Every row gives one point. Before rounding, the points of a table are all equally far from one centre. They may lie mostly on one side of it. Where is the centre, to within rounding?
In the rows, zero is written as 128.

Points (8 x 3):
[[153  77 175]
 [131 126 219]
 [154  79 180]
 [145  85 202]
 [162 149 161]
 [135 139 123]
 [130 127 219]
 [122  89 212]]
Centre: [121 117 169]

Points (9 x 6):
[[ 54  73  50 123  87 100]
 [135 141  75 192  55  93]
 [ 71 173 145 205 171 179]
 [ 59 167 145  55 114  95]
 [135  86 140  80  92  92]
 [ 76 130 170  69  76 116]
 [142  92  60 107  79 122]
 [ 72 130 173  62 121  89]
 [127 146  72  65 101 146]]
Centre: [ 86 136 115 147 126 118]

Points (16 x 9):
[[ 91 155 155 177 147 116 101  35 153]
 [122 159 103 129 171  92  72 140 137]
 [121 135 140 160 151 167  98 112  74]
 [133 125 131 183 165  84 145 138 188]
 [149  84 122 183 130 116 160 146 151]
 [110 168 154 189 174 106  72  75 205]
 [ 66  68 185  94 144 197 130 118 210]
 [123  83 156 176 165 108 157  73 139]
 [ 63 126  82 138 225 154  96 149 184]
 [ 64 103 131 182 126 135 184 118 163]
 [ 71 159 144 217 118 177  98  95 226]
 [ 31 124 125 185 188 107 105 125 186]
 [121  99 185 127 212 116 104 151 167]
 [152 129 122 173 217 145  32 115 177]
 [ 92 154  49 133 167 171  75  94 230]
 [ 76 100 139 112 204 117 130  78 230]]
Centre: [105 104 127 146 144 161  92 108 179]

Points (20 x 14):
[[126 124 182 158 149 133  84 123 144 182 142 164 208 208]
 [146 125 152 176 114 189 113 142  54 150 115 146 160 171]
 [ 79  79 124 133 170 153  97 136 152 185 117 140 187 226]
 [139 122 172 167 117 122  98  97 142 165 106 230 116 208]
 [ 89  48 100 239 137 146 127 105 155 153 189 133 141 204]
 [ 90 157 158 145 192 150  91 130 146 183 181 104 167 183]
 [103 111 116 146 149  81 155 145 146 236 180 167 153 233]
 [164 129 130 171 186 158  86 127 148 150 208  87 149 185]
 [164 109  86 163 198  71 128 140 123 148 147  63 207 206]
 [143  72 119 133 193 163  78 127 124 163 140 163 183 123]
 [110  86 149 150 239 102 103 146 158  97 138 179 106 230]
 [118  78  93 163 120  93 194 108 174 224 163 164 149 204]
 [111 116 103 204 168 129 149 201 192 140 142 150 182 220]
 [118 120 157 132 109 140 125  67 149 163 128 157 152 249]
 [140  78 153 164 170 186 142 115 146 135 178  90 102 225]
 [119  98 179 154 172 124 151 126 194 167 204 168 127 221]
 [126 185 124 190 154 171 122 132 159 207 128 144 112 194]
 [147  84 138 142  72 138 147 197 108 168 169 161 100 205]
 [102  90 180 123 146 198 165 109 153 131 119 142 108 187]
 [ 75 114 236 159 176 126 135 104 114 116 159 105 148 157]]
Centre: [121 106 125 168 149  91 135 131 126 139 131 133 123 165]

Points (23 x 20):
[[ 83 184 138 151 185 115 125 131 194 162  90 116 141  82 131  67  66 124
  185 172]
 [ 96 128 148 139 211 198 148 140 180 154  67 107 119  91 128 138  91 134
  173 127]
 [135 164 130 122 160 126 167 163 191 179  78  67  74   7 124 123  83 114
  150 168]
 [ 57 201 113 169 185 127 143 113 145 119 127 119 115 130 126  81 115 148
  183 148]
 [ 75 181 176 152 159 111 202 178 205 109  90  75  96  86 123 113  90 178
   99 174]
 [124 161 196 179 108 120  84 166 174 136  80 107 155  85 180 103 129 122
  151 120]
 [116 119  87 116 134 123  72  89 168 141 125 115 172  59 117 126 114 149
  130 159]
 [ 89 123 169 193 175  78 140 117 187 143  91 146 159  93  74  94  70 123
  146 122]
 [166 169 133 166 143  89  74 107 149 165 109  45 130 135 122 114  96 134
  147 158]
 [111 181 107 141 154 129 117 127 127  71  64  85 100  57  76 145 118 184
  165 204]
 [103 138 111 158 173 180 170 144 154  79  98 144 144  98 104 126  22 122
  149 206]
 [131 129 122 170 201 156 110 133 170 131 160 121  96  62 124  94 109 185
  176 171]
 [ 84 158 194 178 160  72 151 136 135  72 107  77 104  55 116  84  64 135
  149 147]
 [102 181  91 204 177 123 140 151 149 193 175 116 150  90  98 159  52 132
  152 135]
 [131 148 177 182 129 101 147 115 139 148  70 181  69 107  77 105  96 186
  183 110]
 [ 79 223 213 134 103 127 161 166 148  97 106 132  78 100 114 121  72 141
  116 106]
 [158 177  93 150 193 196 161 140 111 127  78 122  95  76 130  83  64 159
  121 153]
 [ 89 158 129 178 183 128 115 147 211 143  90  90 163  68 137 176  64 151
  181 121]
 [137 207  96 181 155 139 144  88 126 162  58 122 109 106 100 167 122 112
  182 128]
 [116  99 162 106 153 152 147 109 189 132 145  94 127  57 101 118  44 192
  135 160]
 [176 103 139 162 138  60 163 169 144 171 123 156  70 115 106  69  70 164
  171 163]
 [ 95 198 139 172 100 163 139 122 158 145 127 125 135  72 129  42 114 165
  182 144]
 [106 141 147 105 148 131 120 149 205 131 136 119 147 101 118  50  67 134
  138 205]]
Centre: [125 149 128 149 124 119 150 162 144 131 107 118 116  93 113 134  93 140
 140 147]

Points (29 x 24):
[[ 44 148  75 132 127 133 128 132  68 113 125 173 138 171 121 137 169 174
  151 116 142 103 110 145]
 [ 51 146 110 112 103 152  94 157 107 104 130 161 145 122 141 190 142 150
  180 138 147  98 129 132]
 [ 51 130 111 153 118 151  83 190  84  88 139 150 105 144 128 172 143 146
  175 146 165 120 120 180]
 [ 57 127  99 138 129 144 112 181  61 125 158 171 117 155 114 145 129 120
  155 108 153 109  98 167]
 [ 40 119 113 155 127 133  98 134  86 126 151 176 106 163 135 172 150 149
  166 116 163 108  96 172]
 [ 25 108 126 141 105 129 108 155  81 178 144 175 131 157 127 144 115 168
  186 133 148 138 126 174]
 [ 66 115 115 147 142 155 117 141  75 151 169 169 122 159 128 156 121 155
  184 162 123 114 135 178]
 [ 34 146 132 154  99 143  93 147  89  94 172 154 131 131 154 152 153 149
  173 161 132  90 130 152]
 [ 27 145  96 114 129 115  92 169  87 127 168 188 116 131 135 155 139 148
  174 140 146 123 116 151]
 [ 19 143 106 145  94 150  85 163  65 111 129 173 120 116 102 131 130 134
  163 128 128 119 130 154]
 [ 22 129  92 133 112 141  80 181  78 115 140 161 147 154 147 141 158 163
  172 132 146 133 113 166]
 [ 37 136 108 123 112 143 108 161  91 120 151 126 156 149 127 125 134 147
  132 160 166 138  71 162]
 [  7 113 107 126  99 129 106 119  84 102 151 175 140 125 110 153 133 149
  147 140 135 128 120 172]
 [ 65 145 104 157  78 145 102 151  58 141 137 162 144 131 137 142 166 151
  193 143 160 113 128 144]
 [ 41 118  91 112 120 120  85 145  71 134 142 166 134 134 113 174 151 159
  183 132 132 118 105 154]
 [ 19 145 109 122 135 124  87 158  93 118 128 162 136 152 141 120 145 130
  145 177 142 144 134 175]
 [ 43 129  91 137 110 141  77 146  87  92 133 178 143 166 140 157 151 171
  173 149 137 114 161 189]
 [ 23 106  97 131 112 108 104 147  81 133 135 183 146 130 142 154 128 176
  192 161 146 117 138 132]
 [ 37 131 122 139 137 124 126 159  83 108 147 187 164 142 116 132 162 152
  167 124 106 102 116 152]
 [ 24 136 113 164 129 157 125 157  88 116 130 160  91 123 134 164 141 140
  174 140 137 113 145 150]
 [ 36 121 131 123 113 129 134 142  96 110 126 142 151 115 122 151 136 184
  179 170 148 104 122 177]
 [ 51 116  91 127 124 122  78 162  61 138 149 160  98 142 137 186 126 158
  169 125 142  93 121 157]
 [ 12 129 108 114  95 129  94 172 111  97 129 171 139 117 124 156 119 143
  134 142 167  89 118 163]
 [ 23 118 100 145 117 143 121 149  92 132 176 161 121 150 141 160 130 157
  156 129 142 110 125 204]
 [ 22 144 124 140  89 120  96 130 106  93 175 166 144 141 121 152 110 132
  160 144 156 119 109 168]
 [ 67 122 102 134 116 170  83 183 110 107 143 169 152 137 154 153 122 146
  168 153 150 142  94 170]
 [ 20 119  68 123 110 127 107 132  99 118 156 149  94 158 123 157 130 152
  165 119 139  91 106 162]
 [ 43 143 142 142 113 155  97 160  74  86 142 126 105 141 119 139 112 162
  160 129 125  82 109 166]
 [ 34 120 107 117 107 151 113 146  65 141 149 162 137 142 109 165 129 130
  154 147 131  89 138 180]]
Centre: [ 86 122 115 144  89 113 111 162 116 125 134 155 116 156 122 138 132 165
 127 142 130 124 136 142]

Points (28 x 24):
[[ 85 100 144 173 140 133  90  84 109  83  84 165  88 153 120 123 115  70
   84  35 148  59 112 102]
 [139  63 107 168 173 104  60 146 129  99 160 145 127 139 104 167 117 129
   83  57 111  82 105  68]
 [ 79  67  87 136 125  97  96 107 124 151 146 147 104 175 114 124 118 130
  112  19 113  60 112  55]
 [125  88 111 129 168 116  94 127 111 153 117 129 100 191  82 133 136 102
   82  71 149  96  91 105]
 [107  98 161 175 152 134  50  84  96 139 116 173 104 132 146 108 142 101
   79  71 166  65 138 118]
 [115  96 144 200 146 132  98  91  78  79 124 110 134 148  99 169 137  97
  108 112 158  70  96  90]
 [ 88  92  86 155 129 150  76 151 119 141  89 109 132 188 112 142 108 113
   88  60 148  79 115 100]
 [123  47  55 183 108 138  88 126 103  99  92 200  81 185 114 170 139 103
  107  46 150  86 133  94]
 [122  96 113 147 147 126  97 139 113 102 139 128 102 180 134 164 139 126
   80  93 153  77 164  61]
 [118  73 134 118 179 101  96 115 107  98 136 160  97 171 129 128 135 129
   83  55 125  41  60 102]
 [118  92  82 173 126 122  54 123 117 132 107 150 145 182 113 174 132 111
   98  59 155  55 104  69]
 [129 104 135 183 108 105  50 118  79 103 101 162  97 125 118 147 179 100
  109  34 142  86  98  97]
 [ 92  68  82 134 146 123  92 151  96 132 107 118 112 137 111 173 147  74
   98  44 130  54 125  73]
 [ 98  36  76 141 169 119  69 102 140 136 131 159 142 181 100 152 154  65
   89  57 163  81 116 110]
 [100  93 122 143 147 167  82  65 109 141 115 154  71 149 115 172 110 111
   92  68 135  78 126 110]
 [ 83  99 103 138 118 127  44  91  94  79 124 124  83 132 109 161 101 117
   91  78 128  55 123  79]
 [105  84 110 188 130 130  80 133 121 122 123 128 140 138 100 156 146  87
   69  18 146  78  96  87]
 [ 98 108 111 156 127 168  94 117 123 115  94 159  79 137 108 184 153 115
   92  58 180  59  83  90]
 [ 89  39 117 163 153 142 116 132 156 109 108 126 121 176 134 145 152 158
   95  46 182  74 142  65]
 [121  64 145 179 160 129  76 106 140 122 114 120 118 186 119 127 199  96
   90  83 137  49 167 107]
 [100  75 130 150 153 133  61 139 111 116 134 169  83 149 118 145 165 129
  119   7 151  55 101  87]
 [120 108 131 182 117 106  79 139  73 110 139 145  90 108 122 148 103 142
  101  49 164  32  98  98]
 [ 82  61  79 122 156 133 108 143  91 144 130 136 119 147 115 150 138  68
   69  76 109  86 109  89]
 [ 72  64 108 195 157 142  88 108 118 166 115 158 107 192 120 136 160 136
  131  46 119  37 114  78]
 [139  99 141 166 113 146  41  95 115 118 108 142  99 174 116 135 160 125
   79 109 140  63 140  88]
 [117  86 148 155 152 168  93 108  67 113 138 134  92  87 140 128 114 108
  112  43 139  88 101  91]
 [ 97  88 114 200 198 141  57 155 130 107 123 131  76 143 150 128 113  73
   91  86 177  82 116  99]
 [136  78 134 156 107 135  62 119  96 130 105 122 110 147 121 124 128 134
   55  52 157  56 114  96]]
Centre: [111  66  85 173 130 114 109 114 144 104 121 150 105 119 129 108 141 117
 136  98 135  74 113 123]

Points (31 x 24):
[[ 74 148 119 141  76  78 138  79 150 143 209 111  93 115 117 101  83 114
   75 144 154  24 117 101]
 [108 189 109 104 164  77 122  93 156  87 239 116 104 141 113 109  84 138
   84 127  86  24 121 110]
 [ 98 196 158 107 107  58 133 108 172  87 174  95  80 117 147 162  80 106
   98 153 109  37 131 148]
 [ 85 212 123 131 133  83  77 105 198 124 155  93  80 133 144 139 110 134
  102 125 135   7 147 129]
 [ 99 193 127 117 124  84 133  47 131 128 189 109  96 148 151 131 146 147
  110  97 133  50 112 120]
 [ 80 169 170  99  84 108 137  58 171 114 212 131 107 119 113 125  97 122
   83 162 138  52 173 131]
 [ 90 191 116 162 137 120 125  75 176 103 193 117  83 134 110  91  67 137
   78 146 105  22 159 137]
 [106 184 130 141 137 119 147 103 157 151 203 104 124 119 131  69  97 152
   60 129 131  51 140 148]
 [112 148 178 136 100  90 108  63 167 123 187 117  88 115  98 136  59 111
   71 156 130  74 168 161]
 [ 65 148 145 131  98 123 111  58 209 112 178 145 107 129 104 139  81 128
   89 186 146  74 156 168]
 [106 178 143 167  91  83 110  94 169  96 172 149 141 113 123 117 129 108
   81 151 147  18 112 157]
 [136 179 158 116 102 128 100  86 145  96 171 116 161 112  81 111 118 105
   74 154 121  55 161 144]
 [ 92 193 139 110  85 113  97  77 158 124 179  89 112 123 152 102 102 151
   95 144 183  56 170 160]
 [ 79 192 120 145  99 126 135 138 149  85 193 123 123 126 123 146  67 166
   61 173 125  58 119 177]
 [ 79 155 194 179 133 142 124  79 161  88 172 105  96 156 151 148 112  91
   92 137 129  57 164 142]
 [124 183 132 167 130 109 141  92 170 147 177  97 118 148 146 125  87 127
   66 151 149  34 176 129]
 [ 65 175 119 141 115  99 114  95 166 148 192 119  90 169 172 155  92 164
   82 120 108  34 165 202]
 [120 163 159 132  85  82 127  85 168 146 193 115 127 122 140 136  67 150
   64 128  98  16 150 149]
 [ 83 192 125 144 135  74  88  81 142 136 179 106 109  85 146 163  97 137
   81 118  86  68 202 178]
 [ 93 151 119 148 133  62 174  88 146 148 178 121  94 164 121 102  89 117
  143 161 128  23 136 168]
 [ 97 166 137 166  68  83 100 104 187 152 206 140 114 133 115 155  94 109
   68 161 158  36 181 132]
 [ 66 182 139 154 101 127 134  71 137  92 238 113  95 160 110 140 101 141
   89 156 120  28 181 128]
 [125 135 159 153  90  93 105  93 175 118 207  74  84 128  74 145  78 118
   77 178 135  46 147 140]
 [ 90 177 155 161 117  96 134  89 144 115 204 112  53 152 143 124 122 105
   76 154  76  66 146 183]
 [ 59 197 111 139  78  84 141 109 181 136 142 101 117 151 133 138 119 110
   86 143 105  55 162 160]
 [ 93 204 143 142 135  53 117 114 174 116 241 101 127 118 117 109 118 151
  114 138 156  50 127 169]
 [ 67 179 170 135 104 118 139 142 170 116 173 163 149 132 102 132  97 150
   83 172  92  53 124 117]
 [121 183 132 185  80 126 138 103 150 110 230 101 141 111 102 163  94 145
   76 153 110  57 152  99]
 [ 58 198 172 154 100 102 131 125 167 147 193 111 102 153 117 159 111  77
   97 173 126  35 153 115]
 [101 165  88 138 105 111 159  81 178 156 208 110 126 109 134 115  81 171
   87 123 127  39 189 129]
 [123 157 170 110 140 110 130  55 169  96 188  92 110 139 112 117  66 128
   81 137 111  48 169 125]]
Centre: [ 94 132 111 131 121 118  89 123 147 123 201 121 116 127 138 140 100 115
 136 134 113  71 138 136]

Points (29 x 24):
[[126  47 136 107 173 126 132 157 152  67 148 143 154 129 130 163 112 182
  173 182 113 146 133 128]
 [ 96  68 126  83 145 134  85 149 151  87  91 200 133 102  99 180 134 126
  165 165  68 128 114 106]
 [ 84  77 137 149 153 109 135 163 162 147 191 162 121  47 158 172 129 142
  207 182 120 103 117 107]
 [103  83 140 111 151 139 122 172 193 102 132 143 130  51 156 225 116 145
  197 160 105 134 166 129]
 [118  66  97  91 157 149 127 183 157 144 152 183 134  51 134 159 139 152
  195 201  89 124 148 109]
 [ 73  61 163 113 167 130 108 199 155  90 123 149 101  95 133 165 123 165
  176 155 140  99 150 119]
 [108  79 142  60 123 121 121 152 158 118 140 195 101  47 149 157 149 102
  195 182  77 135 128 126]
 [106  39 143 103 118 143 134 187 172  95 139 152 108  79 169 171 148 158
  183 140 135  68 176  95]
 [111  85 107  73 163 149 143 196 183  98 116 156 142  58 112 204 143 152
  199 168 114 116 116  92]
 [ 90  53 118  45 147 161  74 124 135 122 132 158 164  73 146 160 129 132
  182 172 145  93 118 104]
 [ 71  56 115 100 141 135 126 128 163  81 167 169 165 118 159 187 138 141
  213 131 155 105 113  84]
 [ 96   7  99 104 127 129 113 166 163 113 151 162 116 118 141 172 145 146
  208 155 107  92 164 141]
 [ 70  89 141 100 133 143 188 178 116  98 129 173 113  45 128 173 119 153
  208 230  94 106 141 124]
 [104  18 118  68 144 168 145 147 140  85 109 188 121  79 127 209 141 138
  190 190 110 102 164 115]
 [ 96  46 146  87 114 146 177 114 160 102 134 139 100  70 156 196 162 105
  231 152  96 107 149  77]
 [100  45 143  94 136 138 140 189 151  89 150 156 129  48 127 150 126 147
  195 162 155 139 131  89]
 [ 85  49 136  67 161 128 151 143 174  94 143 191 109  90 142 159 130 135
  213 165 131 130 122  89]
 [122  94 130  66  87 135 146 161 173 140 171 181 154  87 118 175 142 142
  218 169  74  64  95 122]
 [ 99  63 118  87 150 147  99 211 141 114 110 189 127 116 122 193 118 164
  190 181 127 103 109 128]
 [ 79  52 113  96 158  86 112 143 168  80 142 181 134  85 141 153 149 150
  222 187  98  90 147 112]
 [104  42 119 116 148 155 113 129 148 132 170 139 119  76 155 142 165 169
  187 196 100 124 124 144]
 [142  68 119 125  97 127 126 165 147  79 101 202 139  90 141 152 125 178
  203 179  93 146 143 134]
 [108  44 134 103 143 110 106 192 154  92 114 134  96  81 155 149 173 156
  199 155  89 104 123 112]
 [136  46 116  68 121 121 172 163 168 107 168 162 174  78 156 185 106 162
  168 185  69  72 108 152]
 [ 83  54 126 102 149 137 158 137 156 111 137 157 166  72 153 191 133 139
  194 230  82 140 113  70]
 [115  94 108  45 122 122 142 146 176  90 141 164 102  38 168 190 145 149
  194 176 117  76 136 142]
 [ 68  73 129 102 132 120 121 178 161 120 140 177 110  71 122 213 144 148
  211 119 104 117 111  82]
 [ 99  35 128  54 120 135 120 140 148  92 147 157 116  54 121 157 134 170
  186 190  93 106 159 118]
 [ 82  57 110  97 151 100 149 172 167  95 129 198 169  57 137 168 100 152
  213 161 124 114 137  77]]
Centre: [109  91 126 111 125 121 157 137 122 122 117 145 148  97 138 174 131 123
 169 158 114  93 133 125]
